Rows are points. The points of each table are mixes of a few directions, plus a little noise. Count the directions of each table, and those that both share. Where both have some left over, give the other angles between the two spaces (their principal angles), to ten degrees, smallest first.

First:
[[ -7   7   7]
 [ 50 -41 -54]
 [ 23 -19 -27]
 [-42  35  46]
 [-25  21  27]]
Second:
[[-16 -12  -7]
 [-30 -20 -12]
 [ 23  17  10]
 [  0   0   0]
 [ 80  55  33]
 [-60 -40 -23]]
Directions: first 1, second 1, shared 0; angles 90

First (5 x 4):
[[  5   7 -17   4]
 [-43  -1 -36  22]
 [-14   1 -13   8]
 [  3 -36 101 -32]
 [ 49  27 -36  -3]]
Second (7 x 4):
[[ 29 -43 -26   4]
 [ 40 -55  -9  56]
 [-27  37   6 -37]
 [-10   7 -23 -59]
 [-11  22  20  13]
 [-26  45  53  49]
 [  6 -14 -20 -28]]
Directions: first 2, second 2, shared 0; angles 70, 90

First, 9 rows:
[[  -9  -19    0    8  -21   40]
 [ -36   -1    2   15   -1   28]
 [  -1  -16    0    4  -18   28]
 [   4  -18   -1    3  -21   29]
 [  -2    5    1    1    4   -4]
 [  53   50    1  -31   53 -121]
 [  -3   -4    1    1   -4    9]
 [ -16    4    2    5    5    5]
 [  10    3    0   -5    4  -12]]
Second (8 x 6):
[[-28  22   1   8  24 -16]
 [-41  10  -1  16  10  15]
 [ 39 -39  30 -36 -10   6]
 [ 19 -28  -6   2 -35  38]
 [ -1  46 -36  25  11 -40]
 [  5   9  15 -17  26 -35]
 [ 11 -24  31 -29   9  -1]
 [ -5   3 -33  32 -32  32]]
Directions: first 2, second 3, shared 2

First, 10 rows:
[[-59   7  30  -8 -12 -52 -34  23]
 [-30 -19  12  -3 -66 -14 -20 -22]
 [ 48  17   4 -21  56  60  12 -10]
 [-62  12  30  13  32 -78 -39  51]
 [ 45  12 -21  12  66  24  26  13]
 [ -4 -11 -21   3 -47  -7  18 -12]
 [  6 -27  28  47  31 -13 -60  -5]
 [ 42  -8 -31  -5 -27  46  41 -31]
 [  4  17  11 -12  36   9  -2  13]
 [ 12   1 -45 -24 -67  22  62 -21]]
Second, 10 rows:
[[ 15   1 -36  18   4  -9  34  12]
 [ 40   1 -81  33   3  -9  82  17]
 [-14   2  -8  26  24 -42  -2  30]
 [  3  -2  14 -18 -13  24  -8 -18]
 [ -6  -1  39 -33 -19  35 -30 -29]
 [-36   3  12  34  40 -69 -30  45]
 [ 21  -3  -3 -26 -28  48  15 -32]
 [-15  -1  42 -24  -8  16 -39 -17]
 [-51   0  86 -22  10 -12 -91  -3]
 [ 42  -1 -64  12 -13  18  70  -3]]
Directions: first 4, second 2, shared 2

First (8 x 9):
[[-53 -78  16  10  14   6 -28  14 -44]
 [ 11  44 -21  42 -60  30  64 -25  33]
 [ 12   3  40 -29 -32 -25  18   3  26]
 [-24 -66  14  -9  80  -6 -71  36 -64]
 [ 51  69 -16  32  -7  24  38  -2  19]
 [ 19  16  11 -42   6 -31 -14  -1  21]
 [-26   3 -53  21  -1  19  -3 -26  -2]
 [ 11   8  10 -23   1 -17  -5   1  12]]
Second, 7 rows:
[[ -6 -35  69  49 -62  29  65  26 -11]
 [ -1  -3   5   3  -4   2   5   2  -1]
 [ -1  -5  10   6  -8   4   8   3  -1]
 [  3  19 -38 -26  34 -16 -35 -13   6]
 [  0  -1   3   2  -3   2   3   1  -1]
 [ -4 -23  47  33 -42  20  44  17  -7]
 [  9  48 -97 -68  85 -40 -89 -35  15]]
Directions: first 4, second 1, shared 1

First (8 x 11):
[[-65  10 -21   5 -64  49  11 -25 -40  24  45]
 [ -6  -8  24 -13 -56 -37  -6 -25 -18   5  22]
 [-14  29   4 -20  -1  -5  15  63  11  -3 -29]
 [ 18   0   8  26  62  35  15 -51  34   2   4]
 [ 28  -9 -21  -7  -9 -53 -43  20  -9  12 -41]
 [-38  37  -1  -8  10  45  38  49  13  -2  -7]
 [ 38 -21  26   7  30 -20  -2 -35  19 -16   9]
 [ 39 -37 -20  10  28 -13 -28   3 -10 -21  -2]]
Second:
[[-46   7 -46  31  41 121  33   1  -9  -4  33]
 [ 15  -1  12  -2  15 -12   2   0  13  -6  -7]
 [-19  -1   3   3  -9  27  15  -9  -8  -5  27]
 [ 10 -18 -10  -7 -11 -18 -15  28 -19 -16   1]
 [ -2   7 -37  11   7   7 -23  -2  -4  27 -29]
 [ 10  26  78 -42 -27 -72  28  30  32 -15 -14]
 [-23  12  18 -18 -59 -27   2  -2 -14  13   9]
 [ 55 -32 -18  23  43 -26 -42 -46   9   6 -20]]
Directions: first 5, second 5, shared 5

First:
[[-12 -19 -15  43  44  20  15 -55  -2  25  37 -90]
 [-26   6  36 -47 -16  -4 -30  24 -26 -17 -54  29]
 [-39 -35 -50   6 -26   6 -22 -38   4  24  -2 -50]
 [ 42 -17  40  -8  -9 -32 -28  16  14 -14 -17  58]
 [ 37  40  42   4  39   8  31   9  -3 -29   8  17]
 [ -8  -8 -55 -25 -75  -6 -21   3  27 -10 -24  39]
 [ 53  12  35  38  58  12  29 -43  15 -19  30 -35]
 [-46  19 -37 -12 -11  -7  25  81 -30  40  24  35]]
Second:
[[-13  28 -14 -11  22 -47 -30 -45 -50  34   1  17]
 [ -4  18  -1   7  -7  50 -24  20  14   2  -7   9]
 [ 12 -47  33  18  -6  28  62  70  62 -67  18 -24]
 [ -7  20  -5   4   2  27 -24   6   1   8  -3   9]
 [-33  46  27   9  79 -41 -21  12 -34 -15  41  32]
 [ 13  13 -32  -2 -57  80 -43  -7  20  36 -41   0]
 [ -8  19  13  17   2  73 -19  52  36 -21   3   9]
 [-20  36  11   8  35  10 -29  15  -9  -4  15  22]
 [ 24 -34 -29 -18 -55 -11  14 -45  -3  31 -32 -22]
 [ 27 -63 -21 -26 -33 -97  59 -70 -27  21 -12 -34]
 [  6 -39  16  -5  17 -73  56  -9  -9 -24  20 -16]]
Directions: first 5, second 3, shared 0; angles 40, 70, 70

First:
[[  -2   -5   15    7   20    4   -3   -8   -6   -3  -19  -12]
 [   7   15  -45  -21  -61  -11    9   25   19   10   57   34]
 [  11   24  -72  -33  -97  -17   15   39   30   15   90   54]
 [  -5  -11   32   15   43    8   -6  -17  -13   -7  -40  -24]
 [   1    1   -4   -2   -5   -1    1    2    2    1    5    3]
 [  -1   -2    6    3    9    2   -1   -4   -3   -1   -8   -5]
 [  12   25  -75  -34 -101  -18   15   41   31   16   94   56]
 [ -10  -21   62   28   83   15  -13  -34  -26  -13  -77  -47]
 [  -8  -17   51   23   69   12  -10  -28  -21  -11  -64  -39]
 [  -5  -10   29   13   39    7   -6  -16  -12   -6  -36  -22]]
Second (10 x 12):
[[-49 -40 -76   4 -44   3   1 -72 -70  12 -83  17]
 [ 53  24   8 -44  17 -61  -6 -20  16 -68 -61 -10]
 [  0 -29 -14  38  47  14 -12 -14   6   0  -6  31]
 [-18 -28 -13  40  25  29  -6  -5  -2  22  14  24]
 [-27 -31  -8  54  27  47  -5   9   2  41  41  26]
 [ -3  26  34 -12 -27  13  11  43  14  23  56 -25]
 [ 27  40   1 -75 -50 -62   9 -20 -14 -51 -65 -37]
 [ 17   0  28  26  46  15  -6  31  36   4  46  10]
 [ -5  -5  -3   7   1   7   0   0  -2   7   5   3]
 [  6  43  43 -35 -43  -3  15  49  16  12  53 -40]]
Directions: first 1, second 3, shared 0; angles 60

First, 8 rows:
[[ -3  -1  25   3  27 -20  -3  16 -11 -31   8 -37 -18 -14]
 [ 51  55  -3   2  23  -6  35 -59 -32  14   3  -6 -62 -41]
 [ -7 -37  45  -8 -19 -14 -23  81   5   8 -21 -20  49  33]
 [ 34  32 -62  -4 -49  45  25 -71  10  80 -16  88  10  11]
 [-67 -24 -48  10  13  16 -18 -33  30 -56  35  13   2  -3]
 [-27 -20 -43  -4 -37  33 -11 -13  31  22  -1  52  42  28]
 [  1   2  15   3  19 -13   0   4  -9 -19   6 -24 -17 -13]
 [ 17  -7  78  -4  26 -42  -7  73 -26 -19 -12 -68  -6  -4]]
Second, 10 rows:
[[  3  31 -39   7  18  11  18 -71  -4 -10  19  17 -43 -30]
 [ -4 -42  52  -9 -23 -16 -24  97   5  14 -26 -22  58  41]
 [ 36  19  35  -2  12 -20  13  12 -26  10 -10 -27 -23 -14]
 [ 60  35  56  -2  22 -32  22  20 -43  16 -17 -45 -38 -23]
 [ 28  42 -11   5  24  -3  24 -54 -21  -2  10  -5 -54 -36]
 [  4 -45  69 -12 -25 -22 -27 116   0  18 -33 -31  64  45]
 [ 12   4  14  -1   2  -7   3  10  -8   3  -5 -10  -3  -2]
 [-57 -23 -65   5 -15  34 -15 -40  40 -19  22  47  23  14]
 [-66 -14 -92   8 -11  45 -11 -75  45 -26  33  61  11   4]
 [-17  -6 -21   2  -4  11  -3 -15  12  -6   7  14   6   2]]
Directions: first 3, second 2, shared 2

First:
[[-33  10 -22 -12   2 -38   4  13 -47  33 -25 -40   3 -11  13 -27  10  21]
 [ 22  12  29  25   1  26  15  -5  39 -31  16  77  17 -12 -13  12  34 -49]
 [  4  28  35  23   1 -78 -40  55  -6  14 -36  30   2  16 -37 -37 -39 -28]
 [ 14 -53 -45 -19  16  61  28 -94  16 -41  76 -21  45 -18  35 112 -10  23]
 [ 18 -33 -25  12 -38 -23 -49  31 -75  56 -66 -79 -43 -36  19 -42   6  25]
 [-21  46  20  18   5 -32  22  30  -8   7 -25  59  19 -19 -11 -41  54 -42]
 [ -3   0   0 -13   5  36  17 -17  27 -17  21   2  -9  18   1  11  -4  11]
 [-17  31  16   0   4 -33  -5  25   2   6 -22  14  -9  21 -22 -29 -21  -6]
 [ 25 -71  -9 -33  24  81  20 -40  56 -28 121 -44  28  21  45  63  11  42]
 [ -9  11 -10 -11 -14  26   2 -12  -1   0 -29 -17 -43  14  -8 -10 -22  19]
 [  0  19  10  11  -5 -26 -14  12  -5   1 -30  19  -9   4 -21 -12 -22 -14]]
Second (9 x 18):
[[ 51  19  35  40  26  28 -39 -97  59  -7  -2 108   9 -25  27  62  39 -67]
 [ -8 -11  -8 -14 -18   1  24  31 -26 -11  -2 -30   0  -2 -11 -27   0  13]
 [-53  13 -84  47 -20  57   9  88  42  76   5  -7 -40 -36  -9  45   4  37]
 [ 32  -5  45 -17  12 -25  -6 -53 -13 -43  -1  18  21  13   4 -14  -1 -27]
 [-33 -10 -52  16 -30  15  31  88   8  -7  22 -17   5  -5 -51  35 -58  25]
 [ -1  20  12   8  36 -18 -45 -41  34  37  -2  20  -9  13  29  20  -3  -3]
 [ 22 -16  42 -37  -2 -36  11 -23 -46 -53  -1 -20  24  22  -6 -44 -12  -8]
 [  6   7  29 -27  25 -32 -26 -41 -16  20 -16 -23  -7  21  37 -44  22   6]
 [-14 -16 -17 -15 -30   8  39  52 -39 -14  -5 -44  -4  -6 -19 -37   3  21]]
Directions: first 6, second 4, shared 2; angles 80, 90

First (10 x 20):
[[ -7  38 -32  26 -27  54   6 -13  -3  43 -53  13  31  41 -27  40  28  -9
  -15   0]
 [  9 -15   0 -18   3 -27 -10   0  33  -2 -10  34 -16  14  20 -34   0   9
  -32  -4]
 [ -6  23  17  45  23  68 -20  40 -25  22  19 -66  47  10  -8  46 -19 -19
   65  36]
 [-22  -7   3 -10 -22  23  17   2 -39 -29  41 -68   2 -28 -42  23  -7 -18
   57   2]
 [ -2 -30  -7 -24 -12  20 -52  22  72  -8 -31  31 -22  76  33 -69   1 -14
  -50   5]
 [ 28 -17  24 -41  31 -99  28  12  28  17  52  16  11 -55  -9  -9 -25  44
   29  16]
 [-35 -11   5 -10 -12 -10   8 -18  -1 -10  -2  22 -18 -19  -7 -13  30  -6
    7 -25]
 [ -8  17  14  36  30 -15   5 -17 -22  12 -15  39  -3 -30  30  13  20   8
   -7 -19]
 [ 11  -4  11   5  21 -22  -5   2   1  -5   6  12  -8 -12  24 -10  -9   9
   -9  -1]
 [ 32   5 -36  -8 -36   8  23 -30 -42 -41  -7 -33 -24   2 -15  14 -20  -4
  -44 -11]]
Second (11 x 20):
[[  -3  -10   39   -5   32  -39   50    4   59   15   79   71   -6   13
    16  -25   -4  -41    3   51]
 [   5   17  -20    0  -14   22   -9    8   14   38  -33   -3   31   27
   -23   20    8   12    1    6]
 [   3   12   -4   -1   -2    6    9    7   30   35   -2   20   23   26
   -13    8    4   -4    2   21]
 [  10   38  -66    5  -51   69  -53   10  -22   54 -121  -61   59   37
   -52   55   17   53   -2  -31]
 [   4   14  -25    2  -19   25  -20    3   -9   18  -44  -23   20   12
   -19   20    6   19    0  -12]
 [  -4  -14    0    2   -2   -3  -19  -11  -49  -49   -7  -37  -30  -36
    16   -7   -6   11   -2  -36]
 [  -3   -5   27   -5   22  -27   36    5   45   15   56   54   -2   12
    10  -17   -2  -30    3   40]
 [   1    3    5   -2    4   -5   12    4   21   15   13   19    6   11
    -2   -2    0   -9    1   16]
 [  -2   -5   15   -2   11  -15   17    0   18    1   29   24   -5    2
     8  -10   -2  -14    1   17]
 [  -7  -27   17    3   10  -21  -13  -17  -60  -80   20  -36  -56  -58
    34  -23  -12    2   -3  -41]
 [  -5  -20   11    2    6  -14  -12  -13  -48  -60   11  -29  -41  -44
    25  -16   -8    3   -2  -33]]
Directions: first 6, second 2, shared 1; angles 50

First:
[[  5 -20 -65 -21 -56  43  29  -5 -63  22 -71  21 -60 -20 -21   4 -13 -56
  -20 -67 -67  12  -5 -36]
 [ -3   1  38  -3  13 -29 -27 -33  24 -38  18   3  26  54  19  21  17  20
   26  76 -26 -16   4   8]
 [-33  38  28 -21 -17  -7   2  -5  30 -46  34  17  36  43  35 -11  64 -27
   56 105  61 -13  26  34]
 [  0 -16 -35 -25 -48  23  10 -28 -43  -7 -54  25 -39  21  -5  17   4 -44
    2  -5 -79   0   0 -28]
 [-25  37 -30  -7 -21  34  43  59   0  22  16   2   0 -56   2 -51  28 -44
    8 -30 120  14  16  23]
 [-17  29  54   5  31 -32 -18   1  53 -33  60  -7  55  30  29  -7  35  26
   36  86  68 -13  13  37]
 [  1   5 -17   7   2  14  16  28  -5  25   1  -8  -7 -41 -11 -19 -10  -4
  -16 -47  39  10  -2   2]
 [-12  19  26   0  12 -14  -6   4  28 -18  32  -2  28  14  16  -8  24   8
   22  48  45  -7   9  22]
 [ 29 -22   5  36  50 -11 -10  23   7  44  10 -32  -2 -50 -26  -1 -57  56
  -50 -84   3  12 -23 -10]
 [ 27 -35  -1  14  17 -11 -19 -23 -15  14 -24  -9 -19   2 -18  28 -44  31
  -31 -40 -81   1 -19 -27]
 [ 28 -37  -1  15  19 -11 -19 -22 -16  16 -24 -10 -18   1 -20  27 -46  33
  -33 -43 -81   1 -21 -27]]
Second (8 x 24):
[[ -2  48 -30 -18  78  20  18 -21 -38 -34  17  -7 -80  81  52 -58 -22  53
   52 -23  26  72   3 -66]
 [  1 -33  19  11 -52 -12 -13  14  27  21 -13   7  54 -52 -33  38  14 -35
  -35  13 -17 -47  -2  44]
 [  0  31 -18 -12  51  12  10 -13 -24 -20  12  -5 -51  51  33 -36 -15  34
   35 -15  16  47   2 -42]
 [  1 -59  36  21 -96 -25 -22  24  45  38 -22   8  96 -96 -64  69  27 -65
  -62  27 -30 -86  -5  78]
 [  0  31 -20 -12  48  12  10 -14 -24 -20  12  -4 -49  49  30 -35 -14  34
   32 -17  14  44   2 -40]
 [ -1  18 -11  -8  30   7   9  -7 -13 -13   6  -5 -31  29  20 -23  -8  22
   20  -9  10  28   1 -22]
 [  2 -19  11   6 -32  -9  -7   8  15  12  -7   4  30 -31 -19  22   9 -22
  -22  10  -9 -28   0  28]
 [  1 -19  11   7 -29  -8  -8   8  13  13  -7   4  28 -30 -19  19  10 -18
  -18   9 -10 -28  -1  24]]
Directions: first 3, second 1, shared 0; angles 90

First, 8 rows:
[[-14  -3  -8  38 -48   4 -21  52  -2  25 -73 -22 -33   7  -3  20 -23  33
  -24  -3  49  -3   7  51  -6 -66 -45   2  26 -37 -33   5]
 [ 23  33  14  18  13  23   4 -55 -35 -13  34  40  -2  14 -17 -11 -27  31
    1 -22 -47 -23 -54 -13 -16  24  14  -1  26 -35 -26  11]
 [  9  -4   3  21 -15  50 -22  27 -47 -16 -29 -10 -22 -18 -37 -13 -40  29
  -33  16  -8 -11 -17  64 -13 -35 -17   3  38 -51 -35  10]
 [ 16  29  -6  -7  36 -38  32 -90  18 -29  57  35  43  23  35  20   4 -22
   42 -24 -45  15 -24 -76  46  72  34  11 -18  23  56   7]
 [  3  23   7  28  -3  18  12 -11 -31 -28  -8  15  -2  13 -19  22 -20  40
   -9 -31 -19  -6 -33  -7  20  13  -6   6  14 -21  -2  13]
 [-24 -25  23 -45   6  -8   2  53  34  61  25  -2 -16  -7  -9 -38  76 -15
   -1   0  38 -24  41 -29 -73  -4  11 -31 -46  65 -34 -29]
 [ 13  -7 -22 -42  32 -63   6 -71  62  14  56   6  41   2  67 -13  20 -81
   51  30 -14  26  25 -45  18  38  35   6 -26  39  55  -9]
 [-26 -45 -13 -11 -20  15 -13  96   0 -13 -62 -60  -8 -34 -16  12  11 -14
  -29  34  46  26  55  57  23 -43 -27   4 -14  18  19  -6]]
Second (11 x 32):
[[  2   2  -2   0   2   0   0  -2   1  -2  -1   1   1   1   0   1   2   0
    0   0  -1   0  -1   0   0   0   0   0   0  -1  -1   1]
 [-29 -91  31 -75 -13   6 -61  71  -6  58  -6 -65  -1 -54  42   8  -2 -16
  -77  23  65  42  44  11  12 -28 -52   6 -18  38  17 -50]
 [  9 -14 -37   4  34 -47 -54 -64 -17 -22  17   4 -14  14 -16 -49 -47   5
  -23  87 -16  11  -6  73   1 -20  21   0  16 -46  -5 -15]
 [  8  35  -8  26   1   3  31 -20   5 -18   1  23   1  18 -14   4   5   6
   31 -20 -22 -19 -16 -12  -5  13  17  -4   3  -7  -6  18]
 [ -1 -30 -11 -15  13 -23 -43 -15 -10   3   6 -14  -6  -6   1 -25 -23  -1
  -31  50   9  17   9  40   3 -18  -3   2   3 -13   2 -20]
 [-23 -86  17 -62  -2  -9 -69  44 -11  44  -2 -56  -2 -43  32  -8 -16 -12
  -72  42  51  42  37  29  11 -31 -39   4 -13  20  15 -46]
 [  0 -26 -16 -13  18 -27 -44 -24 -10  -2  10 -12  -7  -2  -1 -29 -28   0
  -29  56   5  16   7  44   2 -18   1   0   4 -20   0 -20]
 [ 27 121 -15  85  -4  20 105 -48  19 -56   0  76   6  57 -40  20  29  15
  105 -79 -70 -58 -50 -52 -13  45  49  -7  11 -16 -19  66]
 [-14 -40  17 -32 -10   9 -22  39  -2  27  -5 -29   1 -25  21  10   5  -8
  -29  -2  30  17  20  -4   6  -9 -24   3  -8  21   8 -20]
 [  4  46  16  26 -20  34  65  23  15  -6  -9  21   9   9  -2  37  35   2
   47 -75 -13 -26 -14 -58  -2  27   3  -2  -5  21  -4  30]
 [ 13  83   7  53 -17  35  91  -4  17 -26  -7  48  11  31 -19  37  40   8
   78 -87 -39 -44 -30 -65 -10  37  23  -4   0  10  -8  50]]
Directions: first 5, second 2, shared 0; angles 40, 40

First (9 x 32):
[[ 15  16  -7   8  18  -4  11  10  13  12  29 -12   8  32  14   0   6  -6
   15 -15 -28  21 -25  -6  -1 -20  -8  23  -5   7 -17  34]
 [  1 -17  -1  11 -28  -3  -2   0  -7   2 -28  18 -10 -44 -19  37   5  24
  -28 -17  27 -31  21   1  20  14 -34   0  17   3  16 -36]
 [-15   1  -9   8 -14   9   4   9 -24   3 -63   5  -6 -51  -2  -3  -6  22
  -34  -6  63 -27  68  15 -10  38  34 -22   0  -7  22 -72]
 [-24 -15  50 -14 -10  37 -33 -29   2 -44  40 -15  -8  38 -26 -25  -8 -30
   -4  30 -32  16 -33 -26 -12 -28  -3 -32 -20 -22 -32  24]
 [ 18  18 -35  14 -16 -17  20  10  -4  20 -25   3 -10 -20  29  -4 -22   2
   -6 -30  20  -4   1  -3 -25  23 -10  31   7  -5 -16 -15]
 [ 25  17 -19  30  18   1  28  30   2  17 -13  -7  31   6   5  10  11  18
   -6 -30   5  16  22  13  15 -15   5   3   1  22  13  -2]
 [ 36  -2 -31  -3   6 -29  20   4  13  -2   3  15  37  15  16 -24 -22 -19
   46  16 -33  31 -39  13   7 -16  -9  -2  15  23  18  52]
 [-16   3 -16 -11  10 -20   3   7 -10  29 -28   8 -22 -39  12  19  18  23
   -5  -2  41 -34  44  19   1  41  26  17   6  -1  24 -44]
 [-39 -23  67 -42  16  26 -50 -40  15 -38  85 -15 -19  62 -30 -11  19 -36
   23  54 -63  12 -59 -26   3 -37  -2 -19 -21 -19 -29  58]]
Second, 9 rows:
[[-22 -19   9  20  17   2 -10   9  22  -9 -14   3  30  17 -22 -11  -2 -19
    0  13 -14 -14  -2  14  26 -12  42 -32 -16  19  19  17]
 [ -3  -2   1   3   2   0  -1   2   4  -1  -3   1   4   2  -4  -2   0  -3
    1   2  -2  -2   0   2   4  -2   7  -4  -2   3   4   3]
 [  2   1   0  -2  -1   0   1   0  -1   1   2   0  -2  -1   1   1   0   1
   -1  -1   1   1   0  -1  -1   1  -3   2   0  -1   0  -1]
 [ -6  -4   2   5   5   0  -3   4   6  -3  -4   1   8   4  -6  -3  -1  -5
    0   3  -4  -3   0   4   7  -3  10  -8  -4   5   5   4]
 [ 47  39 -20 -42 -36  -4  20 -21 -47  21  29  -7 -61 -36  47  23   4  40
    1 -28  29  30   5 -30 -56  26 -88  68  34 -39 -40 -36]
 [ 31  26 -13 -28 -24  -3  13 -15 -30  12  20  -4 -39 -23  32  15   2  27
    1 -19  19  19   3 -20 -37  17 -57  44  22 -26 -26 -23]
 [ 20  17  -9 -19 -16  -2   9  -9 -21   9  13  -3 -27 -16  21  11   1  18
    0 -12  13  13   1 -13 -25  11 -38  30  15 -17 -18 -16]
 [-65 -55  28  58  49   5 -29  29  64 -28 -41   9  84  50 -66 -33  -4 -56
   -1  38 -40 -41  -6  42  79 -36 121 -93 -47  55  54  50]
 [ -4  -3   1   3   3   1  -1   2   3  -2  -2   1   5   3  -4  -1  -1  -2
    0   3  -2  -2   0   2   4  -2   6  -5  -2   3   3   3]]
Directions: first 6, second 1, shared 0; angles 40
